Each row is a point. Any point is a mix of the corners, with weights that add up to 1. It lies inside the corners' shape when no weight is negative. Is each point inside? If not, which corners have a negative weight?

Corners:
(1): -52 -15
(2): -42 25
(3): 83 10
Points:
74 10 => inside
-37 23 => inside
43 -11 => outside (2)
67 -1 => outside (2)
-43 -6 => inside
-35 23 => inside
-26 13 => inside
-46 -10 => inside

Corners:
(1): -33 15 6 58 -15 1 19 23
(2): -7 -26 15 -6 10 -21 15 81
(3): 70 7 0 7 -4 -13 21 -43
(4): -64 9 28 -3 -21 -5 -48 -33
(5): 69 61 -48 -32 43 0 71 1
(6): 57 -3 -25 -3 -9 -9 -39 9
(7): 3 11 -12 -8 -45 4 15 -2
(8): -34 -20 -33 54 -4 40 49 -57
(9): 30 21 29 -45 3 95 -29 -36
Points:
3 -7 22 -2 -20 44 -24 -27 => outside (5)
21 19 -3 -3 -18 34 -1 -39 => outside (2)
18 20 5 -17 2 -12 -6 22 => outside (8)
47 6 -22 -1 -3 0 4 9 => outside (4)
-7 12 -1 5 13 12 4 -17 => outside (7)
50 27 4 -52 -13 7 -10 13 => outside (1, 8)

Corners:
(1): -25 19 11 -20 -48 -10 4 -34 41 51 45 7 19 38
(2): 7 -28 17 -44 -1 20 41 25 20 -9 2 42 1 52
(3): -29 -61 -84 -50 -29 45 35 27 71 -18 18 7 -37 48
(4): -37 15 11 32 10 -48 -58 16 7 -42 -44 -9 46 -70
(5): 44 2 -8 -7 16 48 5 -51 -38 -6 14 5 53 2
(6): -18 -16 -12 -65 -79 23 53 9 -9 8 14 -25 33 45
(7): -17 -29 -67 54 -39 -34 -26 82 13 -21 -26 43 -47 11
(8): -41 15 -11 31 0 -9 -78 31 -32 -35 -64 4 -52 -13
(9): -25 -60 -14 13 -8 35 -36 79 13 -10 26 9 -48 -15
(10): 2 8 12 22 28 -34 -30 -5 -29 -21 -1 -57 33 37
(11): 30 95 53 50 -5 15 -16 -24 -20 -45 -27 -43 58 -6
(12): 28 73 -2 -32 42 32 14 16 -35 21 37 -6 34 0
(13): -59 -13 -28 9 -7 33 37 28 -12 -30 28 32 -9 21
(14): 13 45 36 70 18 -45 8 -28 -30 -8 -59 -53 4 -48
(15): 0 20 7 29 -15 -62 -40 -4 -20 -74 -4 -17 -27 -46
Points:
12 8 0 24 3 -21 -41 20 -18 -46 -29 -23 -8 -27 => outside (1, 13)
-2 51 -5 68 19 -40 -68 10 11 -35 -26 -35 -27 -45 => outside (2, 5, 6, 13)
-4 13 5 17 -6 -8 1 -1 -10 -11 -10 -19 8 -1 => inside
-2 15 7 4 3 9 -10 2 -13 -28 -9 -15 15 -6 => outside (1, 7)
-14 -1 -19 12 -25 0 0 28 -1 -16 -3 6 -3 12 => inside

Corners:
(1): 5 -22 -17 10 -26 28 18 27 48 -9 -39 -26 5 -2 -21 -16 16 23 24 66
(2): -13 -3 22 21 5 0 -7 18 -33 -21 -49 40 -6 -54 44 -16 10 23 -31 22
(3): 21 9 9 -5 -27 26 -25 -23 -11 32 -38 -17 18 27 -14 -22 -13 41 1 42
(4): 9 -38 28 -3 -7 15 -20 -38 -37 -28 -15 18 8 12 6 -68 20 -6 1 27
(5): -1 19 18 22 2 -6 -49 -39 10 9 -18 28 29 -22 -1 -19 3 -24 -40 4
(6): 16 -50 -19 5 6 -15 29 12 11 -36 -22 -2 -14 -17 -15 -41 -5 31 -19 15
(7): -43 -14 -2 -9 -13 -7 4 -7 3 26 -30 29 29 39 23 -16 6 29 -42 5
(8): 4 -7 -14 -44 12 4 3 19 18 -8 -11 -68 -41 30 -4 27 17 6 -22 37
(9): 23 -20 -36 -12 1 26 4 7 18 -9 6 37 -2 25 38 -17 0 11 -38 -11
(10): -13 -18 54 -29 -33 52 -29 -8 5 -3 -25 30 -36 -41 -5 -23 -8 -4 -34 16
(11): 6 -49 -1 -33 12 8 -9 -22 0 -14 -18 17 9 -2 8 0 9 8 5 13
(12): -5 19 32 -61 -11 12 1 9 11 -53 -40 -19 -20 -18 22 5 28 5 2 12
(13): -10 -8 22 -21 21 55 23 -19 1 7 -11 -48 -28 27 -5 -42 -6 11 36 -5
(14): 35 15 70 18 5 14 23 15 19 44 -33 -18 46 -51 -9 -41 6 -10 21 30
(15): -22 6 -10 -59 -15 -12 21 -21 -29 -40 1 38 -13 -10 42 0 3 -27 -6 12
(16): 4 -35 36 -24 12 21 56 -61 -15 -5 -7 2 13 37 -21 14 1 66 -19 83
(17): -33 -18 36 -29 -24 -41 -14 -10 13 -18 17 42 -24 -24 22 8 31 32 -7 30
(18): -22 19 34 -56 13 24 -44 15 -30 -33 36 -8 -17 -53 15 10 10 2 -46 -7
(19): 27 -35 5 3 -4 10 -1 -1 -39 -72 8 -15 -13 33 -21 18 -6 5 -2 23
(20): -6 -14 1 -23 -35 37 0 -43 -44 -5 -14 31 -10 -8 21 -8 29 23 -35 -19
(21): 9 -14 -20 -22 11 41 9 32 -15 -25 -36 26 -35 22 -38 -1 33 40 -15 22
Points:
-4 -9 11 -19 -9 17 2 -5 -4 -7 -15 4 -8 -4 5 -2 9 18 -19 15 => outside (4)
-8 2 9 -13 -12 10 -8 13 -4 -15 -22 24 -7 -30 21 -7 9 7 -14 -2 => outside (4, 8, 16)
2 -12 7 -20 -4 15 1 -3 0 -11 -13 -3 -5 5 0 -9 9 13 -12 18 => outside (2)
5 0 17 -15 -1 4 -18 30 1 -23 -50 -6 5 -27 -17 -11 10 -6 -7 37 => outside (9, 13, 16, 17, 20)
8 -17 2 -24 2 24 -8 21 19 -28 -3 -11 -30 -12 2 -10 22 -4 -10 -2 => outside (2, 3, 7, 15, 16)
14 -19 15 -8 -9 15 8 -12 -3 -14 -24 5 -10 -2 -5 -15 9 18 3 31 => outside (7, 18)
4 -8 4 -13 -2 22 -2 0 -7 -11 -22 2 -5 -5 10 -17 7 4 -13 8 => outside (16, 17)
2 -14 27 -6 -5 -1 -14 -34 -29 -12 17 20 -5 -10 16 -13 -6 4 -30 11 => outside (1, 7, 11, 12, 21)
11 -22 22 34 -33 36 26 -77 -10 63 -56 48 71 -14 31 -95 -27 6 3 13 => outside (8, 12, 17, 18, 19, 21)

Corners:
(1): 24 -39 15 12 62 6 -23 17 16 16 -34 -20 -19 -21 -22 53 9 -4 36 22
(2): -38 -27 -19 -19 -44 -43 -1 65 -17 11 -21 40 36 -23 -10 -5 11 -33 -35 20
(3): -28 -31 -37 4 71 27 -80 74 42 18 -8 -65 -22 39 -14 -22 29 -14 -36 12
(4): 11 -35 -24 17 22 3 44 40 22 -32 -4 25 15 -7 37 21 -52 -2 -34 -9
(5): 49 61 0 54 -10 5 -21 -32 -8 3 -36 -4 -25 48 -53 55 39 -37 -27 2
(6): -11 -11 -9 55 50 7 21 -36 5 -16 -23 -57 -54 70 -68 19 40 25 38 42
(7): 34 -3 3 80 -30 -34 -14 -10 -41 -23 -18 -38 -33 -13 4 7 10 -5 34 0
(8): -14 -34 -7 22 -1 28 -20 -43 -39 0 -42 54 -58 -54 -58 22 -38 31 -76 40
(9): 36 -10 -30 -24 -2 -9 -7 -54 -2 -34 -22 -10 -16 -39 -64 -19 -80 72 24 6
(10): -27 -48 31 -37 -18 4 -34 37 -10 -71 30 -5 61 -32 31 14 4 -12 -52 56
(11): 60 43 44 -10 47 -59 52 -62 16 -11 -15 -33 -40 -31 -18 52 -54 39 5 31
(12): 6 42 -44 18 28 -60 -4 36 21 -2 -41 -50 28 78 30 21 -16 75 -9 19
(13): -48 16 28 16 6 -25 39 -15 22 -7 -51 30 42 -6 -12 45 -62 -17 -29 -37
(14): 48 21 24 27 18 -10 -31 -51 -2 -56 -1 24 1 6 8 -20 19 42 -31 5
(15): -34 -16 7 -34 2 -10 -40 30 33 -6 19 5 24 33 46 9 -63 -26 -45 53
(16): -44 -1 19 57 -62 41 -8 9 37 -2 42 35 -10 -29 -34 55 -21 3 -4 -18
(17): -54 -31 -2 82 24 2 -44 18 -28 -95 25 52 -43 52 -46 38 -8 -27 11 30
(18): 4 -12 56 60 -38 47 13 50 15 -59 7 19 -15 -31 -21 15 -7 -1 27 40
(19): -13 -13 56 -31 -44 -7 13 48 -46 -51 -2 56 27 15 3 28 -25 50 0 -18
(20): -73 -23 -5 19 -75 -26 44 50 23 -7 -65 8 -25 -23 29 72 25 -50 31 -21
(21): -55 8 -23 -21 27 27 27 18 -37 -79 2 54 27 -12 24 -14 -67 30 -16 53
Points:
-8 -7 3 19 -7 0 -4 0 0 -19 -14 11 -9 -8 -20 21 -24 17 -13 14 => inside
-44 -6 -16 -24 -6 10 6 58 8 -57 27 12 13 30 3 11 -29 14 -18 50 => outside (1, 7, 8, 13, 14)
-2 -2 2 31 -4 -1 -6 3 -1 -22 -10 -2 -11 3 -13 22 -5 3 -3 12 => inside
12 5 -4 4 -6 -5 7 16 6 3 -22 -12 -13 -2 -9 20 -14 16 1 20 => outside (10, 13, 14, 17)
-4 3 -6 28 9 -8 -3 13 6 -10 -14 -4 -10 13 -16 23 -26 16 -3 12 => outside (10, 14, 20)
-14 -5 -1 1 10 -10 -3 11 5 -20 -16 8 2 9 -9 25 -17 11 -16 14 => outside (7, 18)
5 -11 2 22 -4 -3 -16 15 5 -19 -11 -5 -16 5 -9 21 9 4 -6 14 => outside (13, 21)
19 35 -8 45 21 -8 -5 -7 31 -17 -16 -10 -13 21 3 30 -24 1 6 -4 => outside (2, 6, 8, 10, 19)
-18 -15 5 20 -8 7 -12 22 -2 -30 -9 14 2 4 -10 16 -10 2 -7 14 => outside (11)

Corners:
(1): 22 -63 41 -2 65 -42 47 5 47 43 -35 -35 -16 70 -5 -10 35 34 26 -42
(2): -20 6 -37 -15 -50 31 -32 29 -56 15 50 -8 40 10 14 8 5 11 7 37
(3): 36 -20 -43 8 33 -10 38 8 -64 -18 -17 -28 -21 -11 -32 0 -47 -10 -8 -18
(4): 4 30 38 -6 18 34 38 62 -48 21 26 -35 -4 -25 -21 45 -12 0 -10 -10
(5): -53 -50 49 13 -33 -5 44 24 -14 52 22 -33 12 6 40 48 45 -14 17 -16
(6): -29 -18 -18 -3 10 -39 27 12 11 33 -37 -36 -43 34 22 -16 26 46 7 -42
(7): 42 38 -35 1 18 -25 23 37 -4 -18 -15 9 12 11 -26 -9 -26 1 21 -19
(8): 20 -2 -23 -4 -18 -7 16 -21 33 -20 40 32 1 -30 -3 -12 9 24 -1 -18
(9): -2 13 -7 2 -3 43 20 14 -6 28 -39 18 -29 13 -23 31 6 -24 -28 -22
(10): -23 36 -66 51 9 29 -22 4 -11 -30 -6 -10 -6 -24 13 10 -12 -21 16 10
(11): 2 13 23 12 -29 -19 5 22 26 -18 -1 4 5 41 -5 66 1 45 47 -13
(12): -54 -15 -2 95 -42 -8 -7 -19 35 64 41 -48 31 18 35 11 40 32 34 -13
(13): -37 32 27 32 -21 8 3 42 -17 10 -13 -2 35 3 -21 11 33 -15 -11 7
(14): -57 -23 -7 -25 -40 23 -3 26 3 1 -21 20 7 -11 4 -4 -37 -31 -31 1
(15): 19 -43 33 48 -29 16 29 -12 -38 18 73 -9 2 6 33 6 -35 -35 7 14
(16): -59 -5 -24 -4 -24 -3 -3 -4 -35 45 51 -36 22 -6 20 10 -4 -23 -45 40
(17): -22 -31 47 -20 -40 0 44 -56 25 -32 26 -12 48 -27 32 -16 2 22 23 18
(18): -50 7 -6 46 -36 37 12 15 -10 36 -3 30 -33 -37 30 54 10 26 49 -15
(19): 10 44 -40 39 -53 -22 -41 19 -58 -3 63 -33 -24 -16 -17 48 -23 5 69 16
(20): -12 -40 26 -27 5 29 15 -34 -35 16 -32 27 -11 -17 9 22 -51 -23 -50 -56
(21): -29 35 -32 13 -20 14 11 -8 -58 6 47 36 -37 12 -23 21 -26 -2 30 -39
Points:
-7 25 -30 36 -19 -5 -21 16 2 -4 7 16 -8 9 -2 16 -5 15 32 -17 => outside (3, 4, 5, 9, 16, 17)
2 -12 7 10 5 0 17 12 -18 21 -3 -30 7 16 1 15 3 0 -4 -7 => outside (8, 14, 18, 21)
-23 15 -7 30 -39 8 3 12 -30 14 47 -23 1 -13 9 33 11 9 29 13 => outside (1, 7, 14, 20)
-34 5 -12 10 -36 8 -4 6 -25 10 39 -8 21 -13 14 -1 -6 -13 -9 13 => outside (1, 3, 9, 11, 18)
-22 -11 -8 15 -26 -8 6 2 -8 6 17 -7 7 0 11 10 -4 4 16 -4 => outside (4, 9)

Corners:
(1): 3 38 19 -34 14 -39 -27 -46 78 12 22 -25 -18 -69 69 -14 -11 -13 24 34
(2): -25 -19 44 -62 -8 30 -1 26 20 -53 -27 -51 -8 -15 -30 28 -23 16 -12 33
(3): -32 -8 -23 -34 -5 -10 10 0 -21 -44 -58 -19 -24 31 -43 27 63 7 71 -13
(4): 12 0 61 72 -21 -35 -12 -24 45 51 19 -37 -67 0 3 5 -25 8 59 4
(5): -44 -64 1 -20 18 -9 -50 3 20 -16 38 12 14 24 -95 39 -2 -25 38 7
(6): 52 73 40 -23 -21 7 4 -48 56 37 -5 -5 44 11 4 -24 -26 -49 27 59
(7): 15 -25 2 -54 2 -6 35 2 21 -19 34 40 -33 22 -47 -4 -15 63 23 -4
(8): -6 -38 -49 -19 -79 10 -12 16 -22 -92 8 7 -26 14 -23 2 0 22 45 48
(9): 42 -23 15 4 -23 -17 -12 -17 60 66 5 8 -22 -5 63 69 -5 -22 0 30
(10): 16 -31 2 6 55 8 -45 -41 -13 -59 -54 -21 -24 37 -78 -7 10 31 -26 9
(11): 9 14 25 52 -17 2 44 -61 60 37 16 3 67 -57 -8 14 23 31 1 44
(12): -38 43 20 -2 -12 -53 54 -3 59 5 17 -11 5 27 33 -15 8 -18 -27 43
(13): -31 36 26 42 0 29 -30 -32 34 25 7 9 4 -4 49 43 -36 17 25 -26
(14): -38 -6 57 -50 -50 21 -8 -84 7 43 52 0 -50 -5 43 16 14 -32 22 7
(15): -65 0 17 -11 -46 -12 -59 -7 -9 14 -70 4 -47 -30 -78 13 21 31 30 22
(16): 3 -7 32 2 -11 25 -39 32 19 -77 16 12 -27 0 -42 -8 58 8 12 -11
(17): 18 27 32 -24 22 -40 3 15 -23 28 55 -25 55 1 40 -16 21 41 0 56
(18): 20 2 -4 -4 -7 -29 9 11 -61 -56 -14 -2 -52 -40 -62 56 10 -26 -9 12
(19): -21 -53 11 19 61 22 5 28 -31 -37 -39 47 -17 -33 -23 -47 16 0 37 36
(20): -12 40 -21 4 8 56 -1 -15 51 57 58 -18 -45 -18 14 7 -13 -18 34 54
(21): -10 -4 -3 -7 -36 21 -5 -1 48 54 21 -47 16 -22 53 -37 -7 -32 -14 -44
Points:
-7 -3 12 12 -34 -29 -12 -13 15 14 3 2 -2 -15 18 15 16 -17 28 8 => outside (2, 7, 10, 20)
-6 -3 10 -13 -7 -4 -3 -4 1 -21 -8 -10 -22 -8 -22 20 12 -2 18 13 => inside
-6 1 22 -3 -20 -1 -4 -5 33 19 19 -4 -11 -21 11 10 -7 -3 18 22 => outside (3, 10)
12 10 -37 45 48 -40 10 -26 31 23 -18 39 15 13 -28 -9 -10 43 63 86 => outside (2, 14, 16, 18, 21)
-33 -46 18 4 11 8 -47 9 -49 -62 -35 -13 -6 -27 -51 -5 31 19 31 1 => outside (6, 7, 9, 12, 20)
-1 -2 13 -4 -10 -1 -10 -15 15 -1 6 -8 -18 -14 -6 12 4 0 22 16 => outside (12)
